Each row is a point. The points of each table are mixes of a few directions, plus a little noise. Count the directions of each table, and those that both share. Where both have some left over, give the other angles between the two spaces (their principal angles), to ten degrees, smallest first.
In the rows, 128 means zero.

First (4 x 3)
[[ 71  87 229]
 [147 142  94]
 [143 139 101]
 [151 144  87]]
Second (7 x 3)
[[166  83 109]
 [142 112 121]
 [ 98 194 123]
 [166 125  78]
 [118  40 202]
 [ 80 208 135]
 [124 133 129]]
Directions: first 1, second 2, shared 1

First (7 x 4)
[[ 76  55 148 156]
 [ 59  31 154 164]
 [129 128 129 128]
 [158 169 116 113]
 [197 229 100  90]
 [124 123 131 132]
 [152 163 118 113]]
Second (8 x 4)
[[183  79 135 104]
 [123  45 169  44]
 [ 98 147 128 134]
 [134 217  83 218]
 [120 165 113 161]
 [105  85 156  75]
 [ 92 156 125 140]
 [169 129 115 148]]
Directions: first 1, second 2, shared 0; angles 60

First (8 x 8)
[[ 75 117  57 228  72 196  99 139]
 [191 142 211  11 193  46 161 115]
 [105 122 100 168 104 156 117 133]
 [ 77 116  59 224  73 194 100 138]
 [152 132 160  83 152  98 141 123]
 [161 134 173  68 161  86 145 121]
 [130 129 130 127 129 127 129 128]
 [134 129 138 117 135 119 132 127]]
Second (7 x 8)
[[193 173 122  50 146 118 119 112]
 [101 121  50 166  70 156  99 122]
 [ 39  55 111 151  74  52 148 136]
 [202 110 122  80 141 146 103  51]
 [127 127 187 163 172 154 144 142]
 [127 129 180  97 159  82 157 145]
 [106 181 124 191 135 187 126 187]]
Directions: first 1, second 4, shared 1

First (9 x 11)
[[ 99 189 116 136 118 132 134  77 113 117 121]
 [ 71 105 119  99 131  84 140 195  65 103 112]
 [159 133 123 130 120 125 104 180 151 138 137]
 [ 99 130 137 108 130 127 163 125  76  78 141]
 [185  94 141 122 127 118  80 138 136 141 118]
 [178 110 121 146 140  83  23 139 149 174 100]
 [153 100 131 104  98 146 155 151 148 149 109]
 [100 137 132 156 142 176 188  61 176 147 152]
 [109 154 133 149 144 161 164  86 138 105 165]]
Second (10 x 11)
[[160 103 121 165  91  82 134 126 127 110 135]
 [154 104 136 145  86 120 114 134 149 102 142]
 [148 108 135 124  94 166 105 136 135 119 143]
 [140 145  52  69 189 249 109 144  82 162  91]
 [ 33 201 150  96 231 103 174 105 101 184 105]
 [142 112 143 137  96 127 116 132 146 110 143]
 [118 123 153 158 112  81 152 111  96 148 144]
 [156 107 127 149  94 104 119 134 153  98 134]
 [134 136 100 115 149 137 121 137 148 113 108]
 [ 96 144 162 124 137 110 136 120 141 133 136]]
Directions: first 6, second 4, shared 0; angles 40, 70, 70, 80

First (8 x 14)
[[ 81 128 112 105 143 161 148 181 164 145  82 134 165 131]
 [ 96 128 117 112 138 150 142 165 152 140  97 132 152 130]
 [217 127 159 173 100  64  89  24  59  96 216 115  58 123]
 [147 128 135 138 121 114 119 105 113 121 148 125 112 126]
 [146 128 134 137 122 116 120 107 114 121 146 126 114 127]
 [ 24 129  92  75 161 203 174 249 209 166  24 143 210 134]
 [146 128 135 137 123 115 120 107 115 122 146 126 114 127]
 [165 128 142 147 116 101 112  85  99 115 165 123  98 126]]
Second (11 x 14)
[[ 86 111  72 140 125 118 141 103 145 148 189 129  89 129]
 [102  93  86 142 110 153 151 132 112 103 146 125 113 136]
 [110  58  50 104 121 147 167 124 174 141 175 168  88 122]
 [109 104 145 115  88 120 166  77 129 156 161 140 114  92]
 [ 99 134 124 155 113 124 133 108  97 123 151 108 121 129]
 [113 111  90 143 132 131 130 123 114 122 161 125 104 156]
 [182 205 186 115 181  95  65 161 153 147  72 122 163 139]
 [ 95 102  96 128  99 155 165 135 141 106 127 131 132  92]
 [114  71 128 126  79 160 180 107  97 106 134 137 125 113]
 [175 246 216 124 175 101  60 186 148 122  25  98 201 107]
 [224 175 210 117 186 102  56 153  99 135  65 124 158 195]]
Directions: first 1, second 5, shared 0; angles 40
